Each row of a before or after table is a point. One or more steps were done to the points. Then noise was added and the rows were shuffled. The steps act on columns, c1 being the first. What was done? A step turns or swaps two columns, mirrors them in a line or flattens them onto one, adds a multiple of one to another, or multiplies or shifts one. Angles are multiples of 10 degrees, from the lower column toward the higher: turns from -170 to 170, lines from 10 to 170 but not 90. Use the fewest steps. Two steps may share a column if one is a turn and the other turns, adds or multiplies; they go together, in the order done. Otherwise the lowest column goes first.

Before (9 x 3):
9.4 -3.3 3.4

-2.7 5.1 -5.0

0.0 -4.5 -3.6

-3.5 0.7 -1.7

0.8 -2.3 -4.2

-0.2 2.6 -4.5

0.0 -0.2 -1.7

-1.1 -4.2 -1.2

-2.7 2.9 1.4
After, 9 rows:
1.8 0.0 -1.7

-0.2 -4.7 -1.4

2.7 -4.5 -3.5

2.7 2.2 -4.5

-3.2 3.5 1.8

-2.4 0.6 -1.2

1.0 5.3 -5.2

3.8 -1.7 -4.2

7.0 -2.6 3.6
Steps: add -0.7 times c3 to c1

Before, 8 rows:
-0.5 1.1 -3.3 -3.8 -1.8 -2.1 -2.0 -3.0 -5.4

-0.9 0.6 -1.8 -3.7 0.5 -1.6 5.1 -2.2 3.8

3.2 -0.4 -3.7 3.1 2.8 -3.5 -1.0 -2.6 3.3

0.7 5.5 -5.6 -0.7 2.5 -4.2 -0.4 -1.4 4.8

-3.7 1.1 -5.2 9.1 -4.9 -2.9 -0.7 -3.3 -0.2

1.3 0.2 3.9 -0.6 3.5 -3.5 0.6 3.8 3.2

5.5 6.7 0.2 1.8 -3.6 -3.8 -1.7 0.5 -1.6

3.7 2.0 -6.0 6.0 0.0 3.7 0.6 -0.2 4.3
After:
0.8 2.7 -5.6 -4.1 3.0 1.8 -1.4 -2.0 4.5

3.2 0.6 -6.2 6.4 0.1 3.4 -1.9 -0.1 3.9

-0.4 0.5 -1.5 -2.9 0.6 -2.6 -6.4 -3.2 2.2

5.9 2.8 0.4 -2.5 -4.0 3.5 2.0 1.3 -1.3

1.1 0.1 4.0 -3.8 3.7 1.0 -1.8 6.3 2.8

-0.4 0.5 -3.4 -3.4 -1.4 -2.3 4.2 -5.0 -4.7

-3.9 0.6 -5.0 2.0 -5.3 9.2 0.8 -5.9 -0.1

3.1 -0.4 -4.0 -1.2 2.5 4.2 -0.5 -4.0 3.4
Steps: multiply c2 by 0.4; mirror c4 and c6 in the line at 30 degrees; mirror c7 and c9 in the line at 100 degrees; multiply c8 by 1.6
